Each row is a point. Each copy is the shape, with its points in the same order, turned, moved and blurred by noise. Some copies are also mirrored. Which?

Shape (5 x 2):
|  -1.6 | -14.4 |
|  -2.5 | -14.0 |
| -50.5 |   8.6 |
|  17.3 |  -1.0 |
|  10.1 |  -1.3 |
Copy 1, 5 rows:
|   7.4 |  -6.9 |
|   5.7 |  -6.6 |
| -43.8 | -25.4 |
|  10.4 |  17.2 |
|   4.4 |   9.9 |
Copy 1 is: only turned
Copy 2:
|   4.6 | -18.3 |
|  -1.8 | -17.3 |
| -50.1 |  -8.3 |
|  19.6 |  -1.7 |
|  13.7 |  -2.8 |
Copy 2 is: only turned
Copy 3:
| -16.8 |  -2.9 |
| -18.0 |  -2.9 |
| -51.5 |  39.3 |
|   5.2 |   0.6 |
|  -1.0 |   3.4 |
Copy 3 is: only turned
Copy 4, 5 rows:
|   8.1 |  -4.7 |
|   6.1 |  -3.6 |
| -42.6 |  15.8 |
|  26.4 |  12.7 |
|  16.7 |  11.5 |
Copy 4 is: only turned

Shape:
|  38.1 |  -0.5 | -11.5 |
|   7.2 |  -2.6 |  20.0 |
|  11.7 |   0.6 |  -7.4 |
|   4.2 |  -4.2 |   5.8 |
| -51.8 | -14.8 | -15.3 |
|  10.5 |  21.1 |  15.9 |
Copy 1:
| -26.6 | -29.2 |  -7.6 |
|  16.1 | -22.5 |  -1.7 |
|  -8.5 |  -9.7 |  -5.6 |
|   8.0 | -11.6 |  -7.3 |
|  26.5 |  42.0 | -22.3 |
|   7.7 | -18.5 |  23.0 |
Copy 1 is: mirrored
Copy 2:
|  14.4 | -17.4 | -42.6 |
|  14.7 | -22.2 |   1.1 |
|   7.3 |  -1.2 | -20.8 |
|  13.2 | -10.7 |  -4.5 |
|   5.4 |  47.3 |  21.7 |
|  -5.1 | -28.1 |  -2.7 |
Copy 2 is: mirrored

Shape (10 x 4):
| -12.9 | -18.5 |   3.3 |   3.7 |
|  18.6 | -17.1 | -12.0 |  11.6 |
| -14.9 | -14.1 |  -2.1 |   9.9 |
|  -6.8 |  -0.8 |   0.8 |  32.1 |
| -20.8 | -11.4 |   0.0 |   1.2 |
| -18.8 | -15.0 | -11.2 |  10.0 |
| -16.2 | -10.6 |   1.0 |  17.0 |
| -20.9 | -10.4 | -33.1 |   0.8 |
|   1.2 |  -4.0 | -19.6 |  -1.2 |
|   2.6 |  79.7 | -13.6 |   1.5 |
Copy 1:
|  -2.9 |   7.6 | -18.3 |  17.3 |
| -21.6 | -20.6 |  -7.1 |  11.2 |
|  -9.6 |   9.3 | -19.5 |  10.7 |
| -31.2 |  16.4 |  -5.1 |   7.0 |
|   0.1 |  13.4 | -19.5 |   8.0 |
| -10.3 |   7.5 | -27.3 |   6.8 |
| -14.9 |  16.1 | -17.2 |  11.7 |
|  -5.7 |  -2.8 | -39.4 | -12.3 |
|  -7.4 | -10.5 | -13.6 |  -5.5 |
|  -8.0 |  17.0 |  37.0 | -67.5 |
Copy 1 is: mirrored
Copy 2 (10 x 4):
|   2.3 |  27.6 |  -5.3 |  10.4 |
|  28.4 |   8.7 | -15.4 |  10.4 |
|   4.6 |  32.5 |  -3.9 |   1.5 |
|  24.7 |  31.4 |   4.8 | -11.6 |
|  -7.9 |  32.5 |  -7.3 |   2.2 |
|   2.8 |  34.6 | -14.7 |   1.3 |
|   8.9 |  32.3 |  -2.9 |   2.3 |
|  -0.4 |  32.2 | -42.8 |  -3.3 |
|  11.8 |  13.8 | -25.9 |  -7.1 |
|   8.7 |  -6.4 |  -6.4 | -84.2 |
Copy 2 is: only turned
Copy 3 (10 x 4):
|   8.4 | -15.7 |   1.0 |  17.2 |
|  30.8 |  12.8 |  -1.6 |   6.5 |
|   2.4 |  -5.8 |   6.4 |  13.9 |
|  12.7 |   1.4 |  28.3 |   8.1 |
|   0.4 | -11.8 |   3.4 |  16.6 |
|  -2.2 |   1.0 |  -0.3 |  20.6 |
|   4.8 |  -8.1 |  10.5 |  14.4 |
| -13.8 |  13.3 | -14.8 |  21.0 |
|   8.2 |  13.3 |  -9.9 |   2.7 |
| -21.8 |  26.3 |  13.4 | -71.1 |
Copy 3 is: only turned

Shape (14 x 8):
|  24.4 |   3.7 |  17.5 | -11.6 |  17.8 | -12.2 | -11.7 | -68.2 |
|  -2.3 | -13.3 |   2.0 |  -7.4 |  -0.1 |   7.5 | -26.2 |  -7.5 |
|  -3.5 | -11.7 |  -6.4 |   5.6 |  45.6 |  17.6 |  10.2 |  11.7 |
|  11.5 |  10.3 |   6.8 | -14.1 |   6.1 | -11.3 |  22.2 |  -5.3 |
|  12.3 | -10.4 | -25.4 |   4.9 |  15.2 | -21.6 |  -4.9 |   3.0 |
|  20.3 |  21.0 |   7.5 |  -4.8 | -22.9 |  12.2 |  -3.4 | -29.4 |
|  -7.3 | -17.4 |  33.3 |   8.4 |  -6.7 | -26.7 |   6.0 |  19.3 |
|  33.3 | -15.6 |   3.6 |  12.0 | -26.4 | -22.5 |  -2.6 |  17.6 |
| -18.7 | -20.4 |  10.6 |  33.5 | -25.3 |  31.3 |  39.8 | -30.4 |
|  13.6 |  12.7 |  20.3 |  -4.7 |  -2.8 |  -0.1 |  42.4 | -14.2 |
|   3.3 |  10.1 |  -5.2 |  -2.7 |  13.3 | -10.3 |  16.0 |  -8.0 |
|   4.4 | -29.9 | -11.0 | -30.8 |  16.1 | -18.2 |   4.1 |  -2.8 |
| -12.1 |   8.9 |   6.3 | -18.5 |  24.7 |  -6.8 | -24.3 |   6.2 |
|  27.1 |   3.2 |   5.5 |   8.9 |  -7.4 |   5.8 | -42.5 |  10.2 |
Copy 1, 14 rows:
|  63.0 |   6.1 |   7.9 |  23.0 | -22.1 |  -9.1 | -14.1 |  22.7 |
|  10.1 | -24.8 |  -7.2 |  -1.3 | -12.6 | -11.6 | -12.6 | -11.3 |
| -14.8 |  18.2 | -12.8 |  -3.6 |  15.1 |  -5.6 | -44.5 |  -5.3 |
|  11.4 |  13.2 |  10.3 |  -3.4 |  14.0 |   3.2 |   7.2 |   2.1 |
|   7.7 |   0.8 | -37.2 |  11.9 |  22.5 |  -0.4 |   1.3 |  -0.7 |
|  33.6 | -13.6 |  12.7 | -19.9 | -15.5 |  28.4 |  10.6 |   9.9 |
| -21.3 | -21.8 |  11.8 |  11.6 |  12.5 | -27.3 |  16.2 |   9.8 |
|   3.2 | -34.1 | -16.9 | -11.5 |  21.8 |  -7.5 |  28.8 |  18.9 |
| -33.9 |   7.9 |   7.8 | -18.4 | -50.3 |  10.3 |   7.9 |  38.1 |
|   4.1 |  24.2 |  22.1 | -12.3 |   4.2 |   8.8 |  11.2 |  20.0 |
|  13.2 |  11.5 |   1.3 |   8.4 |  13.3 |   6.6 |   0.2 |   8.5 |
|  11.1 |  15.7 | -25.8 |   0.5 |   6.7 | -33.8 |   0.8 | -18.1 |
|  10.0 | -12.9 |  11.5 |   7.8 |   8.4 |  -1.1 | -16.2 | -30.0 |
|  21.2 | -54.0 |  -6.0 | -15.2 |   6.2 |   4.9 |  -9.0 |   0.5 |
Copy 1 is: mirrored
Copy 2:
| -13.6 |  65.9 |  25.4 | -40.9 |  -5.5 | -16.5 |  -5.3 |  29.1 |
| -18.8 |  13.0 |  20.9 | -12.4 | -18.1 |   3.6 |  -0.6 | -14.5 |
| -11.1 |  -6.0 |  -0.1 | -15.1 | -17.3 |  36.9 | -25.0 |  18.9 |
|  21.3 |  13.1 |  -6.7 |  -9.6 |  -6.9 |  -8.7 |   4.7 |  13.8 |
| -19.8 |  12.3 | -19.6 |  -0.4 | -24.6 |  -6.1 | -21.0 |  -4.2 |
|  11.0 |  43.9 |  21.2 |  -6.6 |  14.3 |  -5.2 |   8.1 |  -9.6 |
| -18.8 | -19.9 |   1.8 |   3.7 | -12.7 | -20.6 |  24.7 |  16.0 |
| -20.4 |  17.2 | -14.6 |  33.3 | -20.4 | -17.5 |  17.9 |  -2.1 |
| -21.5 |   3.7 |  -5.9 | -23.9 |  56.4 |  28.8 |  29.9 |  -3.0 |
|  24.5 |  19.4 |  -3.4 | -14.2 |  10.0 |   4.1 |  22.2 |  21.7 |
|   7.8 |  11.5 |  -6.6 | -17.5 |  -6.7 |  -5.8 |  -5.3 |  10.9 |
| -10.1 |  11.8 | -14.4 | -27.6 | -42.5 |   1.0 |   5.4 |  -2.9 |
|  -0.5 |  -4.9 |  30.2 | -17.1 | -32.5 |  -7.5 | -19.6 |  -0.7 |
| -21.9 |  24.7 |  35.7 |  27.5 | -18.8 |  -4.0 | -11.2 | -12.7 |
Copy 2 is: mirrored
Copy 3 (14 x 8):
|  66.9 |  49.8 |  -5.8 | -26.5 |  -2.4 | -19.7 |  28.3 |   5.0 |
|  32.1 |   9.8 |  -1.3 |  -8.0 |  21.7 |  -3.4 |  -8.8 | -11.8 |
|  12.2 | -15.8 | -31.4 | -16.6 |  14.0 |   0.1 |  -4.1 |  34.9 |
|  15.6 |   8.1 | -10.2 |   4.1 | -22.1 | -10.2 |  13.0 |   7.4 |
|  12.1 |  14.4 | -33.3 |   9.8 |   6.1 | -29.1 |  -9.6 |  -0.3 |
|  60.1 |   1.1 |  13.6 |   7.7 | -12.2 | -13.1 |  18.4 | -16.2 |
| -13.3 |  10.1 |  27.0 |  -2.2 |  -0.1 | -32.2 | -15.0 |  11.6 |
|  18.3 |   7.3 |   4.7 |  20.2 | -13.4 | -50.1 | -27.7 |  -3.7 |
|  20.4 | -42.7 |  14.7 | -51.3 |  -9.6 | -37.8 |  25.3 | -15.6 |
|  22.2 |  -3.7 |   6.0 |  -9.4 | -37.3 | -18.8 |  23.3 |   9.3 |
|  15.2 |   6.4 | -17.6 |   0.9 |  -9.6 |  -9.1 |  15.0 |   9.6 |
|   4.0 |  28.5 | -31.0 | -13.7 | -13.4 |  -3.3 | -19.2 |  -3.8 |
|  14.3 |  20.6 |  -8.9 |   9.2 |  24.5 |  18.6 |   0.3 |   8.5 |
|  52.9 |   7.2 |   6.1 |  25.3 |  27.1 | -19.2 | -21.8 |   1.9 |
Copy 3 is: only turned
Copy 4 (14 x 8):
|  47.4 | -23.4 |  11.3 | -30.1 |   9.7 |  39.6 |  41.4 | -11.6 |
| -11.6 | -16.1 |   6.1 |  -5.8 |  -2.0 |  21.6 |   6.2 |  -8.2 |
|  -1.6 | -11.5 |  12.1 |  10.9 | -32.3 | -17.8 |  28.1 |  19.5 |
|  32.7 |  -2.4 |  -8.0 |   0.7 |   9.5 |  -5.9 |   7.2 |  10.1 |
|   2.1 |  -6.7 | -21.8 |  24.7 |  -3.8 |  11.3 |  29.7 |   0.7 |
|  19.1 |   8.3 | -11.8 | -39.8 |   8.9 |  18.1 |   1.8 |  -7.6 |
|  20.0 |   7.9 |  15.2 |  34.7 |  -5.0 |  15.9 | -23.2 |  -0.2 |
|  14.8 |  10.4 | -30.9 |  21.5 |  -9.9 |  17.7 | -14.5 | -26.3 |
|  21.2 |   8.8 |  -5.9 | -27.7 | -42.7 |  36.6 | -23.0 |  48.1 |
|  50.4 |   6.0 |  -6.2 | -13.2 |  -2.1 |  -4.8 |  -5.7 |  19.6 |
|  21.6 |   1.5 |  -6.7 |   3.3 |   4.2 |   0.7 |  20.0 |  17.4 |
|  11.4 | -42.4 | -11.3 |  23.1 |   4.2 |   5.9 |  11.6 |   7.6 |
|  -8.7 |  -9.2 |  24.2 |   8.3 |  17.2 |  -3.3 |  19.9 |  -2.3 |
| -14.5 |  11.5 |  -2.4 |  -5.9 |  -6.2 |  13.2 |   8.0 | -41.8 |
Copy 4 is: mirrored

Shape (15 x 9):
|  10.8 |  -1.4 |   7.5 |   3.7 | -19.3 |  -4.4 |  -2.7 |  25.8 |  15.5 |
|  -7.5 | -16.3 |   3.5 |   8.5 |  17.3 |  15.2 | -14.6 | -11.5 |   5.9 |
|  20.9 |  -4.6 | -15.7 | -27.5 |  -3.2 |  -6.9 |  -9.8 |   5.9 |   0.8 |
|   9.2 |   0.7 | -16.5 |  34.0 |  28.5 |  -4.3 | -25.7 | -25.3 |  13.5 |
| -16.1 |  -2.8 | -34.8 |   4.6 | -15.2 |  10.7 |   3.2 |  10.2 |  19.3 |
| -23.4 |  34.2 | -28.9 |  33.2 |  21.9 |  25.5 |  19.1 | -12.3 | -16.3 |
| -34.3 |  28.2 |   7.5 |  15.3 |  24.9 | -15.8 |  22.8 | -26.8 |   3.2 |
|  -7.6 |  17.0 | -13.4 | -22.7 | -21.5 |   6.3 | -13.9 |  34.3 |  24.0 |
| -37.6 |   1.5 |   8.0 |   4.5 |  20.6 | -40.2 |  27.1 | -24.1 | -21.2 |
|  13.3 | -11.5 |  -9.0 |  16.2 |  37.0 |  -2.1 | -10.2 |  -5.6 |  28.4 |
|   9.7 |   3.3 |   3.4 | -15.5 | -33.4 |   0.3 |  -4.1 |  -3.2 |  13.6 |
|   3.3 |   2.4 |  -5.5 | -15.6 | -10.5 |  29.1 |   9.5 |  19.9 |  28.5 |
|  13.0 | -16.7 | -13.3 |  18.8 |  23.5 |  -5.2 |  -8.0 | -33.4 |  32.3 |
|  -0.2 | -25.5 |  -1.2 |  31.3 |  30.9 |  -2.4 | -24.5 | -22.8 |  19.8 |
| -19.9 |  14.2 | -14.1 |  38.5 |  28.7 | -14.4 |  38.0 | -20.9 | -21.4 |
Copy 1 (15 x 9):
| -12.0 |  -3.7 |  11.6 | -16.7 | -17.7 |  24.0 |  17.8 |  -9.4 |  -8.5 |
|   5.5 |  -3.5 |  -2.1 |   4.0 | -10.3 |  12.2 | -35.5 |  -1.4 | -16.0 |
|  -9.5 |   0.1 | -17.6 | -18.9 |  -5.5 |  10.1 |   5.6 |  -1.1 |  18.6 |
|  -6.5 |  -9.9 | -21.9 |  18.2 |  21.3 |  11.9 | -22.3 |   7.7 | -40.4 |
| -21.1 |  35.8 |  10.2 |  11.8 |  -0.2 |  13.2 |  -1.6 | -12.6 |   1.4 |
|  24.7 |   7.6 |  25.2 |  49.2 |  33.8 |  10.0 | -13.6 | -11.4 |  -3.2 |
|  18.3 |  -5.7 |  40.0 |   2.9 |  35.0 | -19.1 | -19.5 |   3.7 | -20.6 |
| -13.4 |  20.5 |   4.3 | -20.4 |  -7.7 |  18.0 |  17.0 | -42.3 |   7.5 |
|   3.8 | -18.8 |  46.4 | -12.0 |  31.5 | -17.7 | -35.1 |  25.6 |   5.2 |
|   7.6 |   8.7 | -17.7 |  -6.2 |   8.2 |  20.6 | -14.9 |  16.1 | -33.8 |
| -18.6 |  -3.6 |   5.9 |  -7.9 | -24.8 |  -7.8 |  12.2 | -16.0 |   1.1 |
|   9.4 |  27.9 |   7.9 |  -5.7 | -26.3 |  15.8 |  11.8 | -21.9 |   0.4 |
|  -4.6 |  11.2 | -21.0 |   6.3 |   2.4 |  -1.7 | -18.4 |  23.8 | -39.0 |
|  -7.1 |  -4.0 | -12.1 |   6.8 |   2.8 |  16.3 | -39.9 |  15.7 | -43.8 |
|  14.3 |  -8.8 |  41.0 |  31.5 |  40.4 |   4.7 | -17.2 |  30.7 |  -6.6 |
Copy 1 is: only turned
Copy 2 (15 x 9):
|  -1.1 |  19.2 |  26.4 | -20.9 |   9.9 |  -8.3 |   7.1 |   2.1 |   6.2 |
|  11.2 |   7.2 |  -4.3 |   3.9 | -12.6 |  14.0 | -23.9 |   2.4 |  -7.0 |
|  15.7 |  -8.7 |   0.3 | -12.6 |  18.7 |   9.2 |   9.6 |  19.9 |  20.8 |
|  10.9 |   9.6 | -22.5 | -10.6 |  -7.9 |  14.7 | -46.2 | -22.5 |  21.9 |
| -25.7 |  13.1 |  -2.6 |  -0.5 |  32.0 |  -3.7 | -12.6 |   9.2 |  -1.6 |
|  -7.5 | -10.6 |  -5.6 |  21.1 |  38.7 |  30.8 | -39.5 | -41.5 | -17.6 |
| -16.6 | -35.1 |  -5.4 |   2.4 |  -6.7 |   8.1 | -17.1 | -46.7 | -15.4 |
|   3.3 |   3.2 |  18.2 | -12.7 |  38.4 | -31.9 |   1.2 |  15.9 |  -8.7 |
| -17.8 | -35.3 | -15.0 |  14.7 | -19.1 |  13.8 |  20.7 | -45.2 |  -3.2 |
|   6.4 |   3.5 |   3.7 |   2.1 | -16.3 |   4.6 | -40.1 |  -2.9 |  30.3 |
|  -0.8 |  -0.1 |   8.7 | -38.8 |  14.3 |   3.5 |   8.8 |  15.1 |  -7.7 |
|  -5.1 |   0.9 |  34.4 |  -8.6 |  24.8 |   0.0 | -15.1 |  25.3 |  -8.4 |
| -11.0 |  -1.6 | -13.7 | -16.5 | -22.4 |  16.4 | -42.2 |   2.1 |  25.4 |
|   4.5 |  21.3 | -19.0 |   1.0 | -31.3 |  10.6 | -36.9 |  -8.2 |  14.9 |
| -26.0 | -18.0 |  -3.4 |  21.0 |   3.5 |  38.4 | -14.7 | -59.1 |   5.7 |
Copy 2 is: only turned
